Every row gives one point. Each copy is the shape, with its points in the same order, turned, moved and blurred by noise. Is it also mirrored, or only turned?

Shape:
[[-13.8  15.1]
 [  2.6 -18.2]
 [ -7.0  22.7]
 [-36.1  19.6]
 [ 26.6  -5.9]]
Copy 1:
[[ -2.7  13.1]
 [ -7.4 -24.1]
 [-11.1  16.5]
 [ 18.1  25.2]
 [-33.2 -20.1]]
Copy 1 is: mirrored
Copy 2:
[[  3.5  23.6]
 [ -9.1  -7.6]
 [ 14.8  23.5]
 [ -6.5  44.1]
 [ 15.0 -20.0]]
Copy 2 is: only turned
Copy 3, 5 rows:
[[-12.3   2.9]
 [ 22.0   3.1]
 [-17.6  -7.5]
 [-29.3  18.7]
 [ 26.3 -22.3]]
Copy 3 is: mirrored
Copy 4, 5 rows:
[[  7.5  16.4]
 [-15.3 -13.4]
 [ 17.4  15.7]
 [ -0.2  42.8]
 [  9.5 -22.8]]
Copy 4 is: only turned

Shape (8 x 4):
[[  7.3  26.6  19.5  13.8]
 [ 14.1 -23.8 -21.2 -24.9]
 [-17.0   1.2  -1.3  -3.2]
 [-34.6  18.9   2.0  27.4]
 [-32.3  -7.3  13.2   5.8]
 [  6.9  -7.7 -28.6 -17.7]
 [  1.4  11.2  15.3  35.4]
 [ 32.0 -10.2 -26.6   0.5]]
Copy 1:
[[-33.8  27.7  -4.5   0.4]
 [ 30.8  -8.7   3.0 -21.3]
 [  0.1   3.2 -11.2  11.8]
 [-24.3  10.6  -2.9  37.9]
 [ -8.0 -13.1 -14.5  21.7]
 [ 33.4   4.1   3.9  -6.7]
 [-34.4  14.1  14.1   0.8]
 [ 16.7  12.5  28.1 -22.1]]
Copy 1 is: only turned
Copy 2 (8 x 4):
[[ -6.6  28.6 -21.0   1.9]
 [-16.1 -40.3  16.6 -19.3]
 [ 13.1  -3.3  -3.3   0.8]
 [ 24.8  18.2 -14.5  31.7]
 [ 25.7  10.0  17.5   9.4]
 [-10.5 -36.1  -6.1 -11.6]
 [ -9.5  20.3  -2.3  29.6]
 [-34.4 -27.9  -3.0  -1.5]]
Copy 2 is: mirrored
Copy 3, 8 rows:
[[  9.7   8.0  -5.9 -34.0]
 [-18.1   1.4 -23.6  37.8]
 [  6.6  19.0   4.2   6.8]
 [  6.6  29.4  29.1 -18.2]
 [ 18.1  14.2  23.4   9.4]
 [-24.4  15.2 -17.6  25.7]
 [  3.3  -2.7  15.3 -31.2]
 [-39.3  -7.5 -20.5   7.4]]
Copy 3 is: mirrored

Shape, 12 rows:
[[ -4.5  -2.9  12.8  -3.1  11.6   7.6]
 [-11.2  84.7  10.6 -30.8  10.0 -17.6]
 [ 10.2  -6.0 -21.9  42.0  -7.8  -9.0]
 [  2.7 -17.7   5.1 -14.2 -15.9  -2.5]
 [  6.6  -7.5  11.8 -23.3   3.0  11.5]
 [  6.2   6.0   0.6 -13.8   8.6  -6.8]
 [-26.3   1.1   6.2  34.5  14.8 -11.8]
 [ 10.0 -19.6   9.5 -29.0  11.7 -39.2]
 [ 11.0 -19.4  -3.4 -25.1  17.3  -1.8]
 [-33.7  -2.1   4.1  34.4  15.4   5.9]
 [-43.5 -10.3 -20.0  -9.0  14.9  13.0]
 [  9.5 -17.0   5.0   3.0   9.5  -6.1]]
Copy 1 (12 x 6):
[[  7.0   1.6 -18.2  -4.7  -7.5   3.8]
 [-61.4  30.9  22.1  29.6   9.6  27.4]
 [ 32.4 -38.6  24.2  -2.3   0.5  -0.3]
 [  3.4  -2.1  -7.3 -36.0  -0.5 -10.5]
 [  0.7   8.3 -23.4 -15.2   1.1 -12.7]
 [ -5.1  10.6   3.1  -4.6  -8.5  -8.6]
 [ 18.9 -27.6  -1.3   4.4 -23.1  27.6]
 [-15.7   6.3   3.5 -33.0 -44.0 -19.4]
 [ 11.2  17.7  -6.5 -18.4 -20.3 -20.0]
 [ 29.3 -21.9 -12.8   3.1 -12.2  33.6]
 [ 31.3  20.6  -9.1 -22.7  -5.1  32.4]
 [ 15.8 -11.5  -2.7 -12.4 -17.2 -17.2]]
Copy 1 is: only turned
Copy 2, 12 rows:
[[  3.8   3.1  10.2   1.6 -12.4  -2.6]
 [ -5.6  75.9  20.7 -28.9  38.6   1.9]
 [ 30.0  -1.7 -35.0  32.6   4.9   7.1]
 [-12.4 -11.4 -14.8  -4.7  -6.7 -12.3]
 [-12.9  -6.9  12.8  -2.9  -3.2 -13.3]
 [  1.1   2.8   4.8  -6.6  11.4  -0.9]
 [ 33.4  18.4 -11.0   5.8 -24.1  21.3]
 [  7.8 -22.7  -5.7 -41.6  10.3  -4.5]
 [ -5.6 -24.8  12.0  -9.1   7.8   1.1]
 [ 23.9  18.4  -3.8  17.4 -34.0  25.1]
 [-17.9   3.9   3.2   5.6 -22.1  44.0]
 [ 14.9 -15.6  -2.3   1.0  -3.0  -4.2]]
Copy 2 is: mirrored
Copy 3, 12 rows:
[[ -8.8  -6.4 -18.2  -2.8  -1.0  11.0]
 [ 34.8  19.5  39.3 -11.0 -56.1  23.7]
 [-10.6  10.5  -5.3  -5.1  29.0 -30.0]
 [-21.8  -4.3  -3.1  27.0  10.1  11.6]
 [ -8.2  -0.4 -19.6  18.4  -4.7  22.7]
 [ -1.8   5.1   3.2   4.0   0.2  19.6]
 [-24.0 -16.2   0.2 -29.6  -1.4 -16.7]
 [-30.4   5.5  12.7   5.9  23.8  45.2]
 [ -2.4  -5.0 -12.3   9.9  22.2  32.5]
 [-18.1 -28.9 -12.3 -25.6  -0.6 -25.3]
 [  6.9 -53.0  -2.0   4.3   6.1   2.9]
 [-15.5   0.2 -15.5  -0.4  17.4  11.4]]
Copy 3 is: only turned
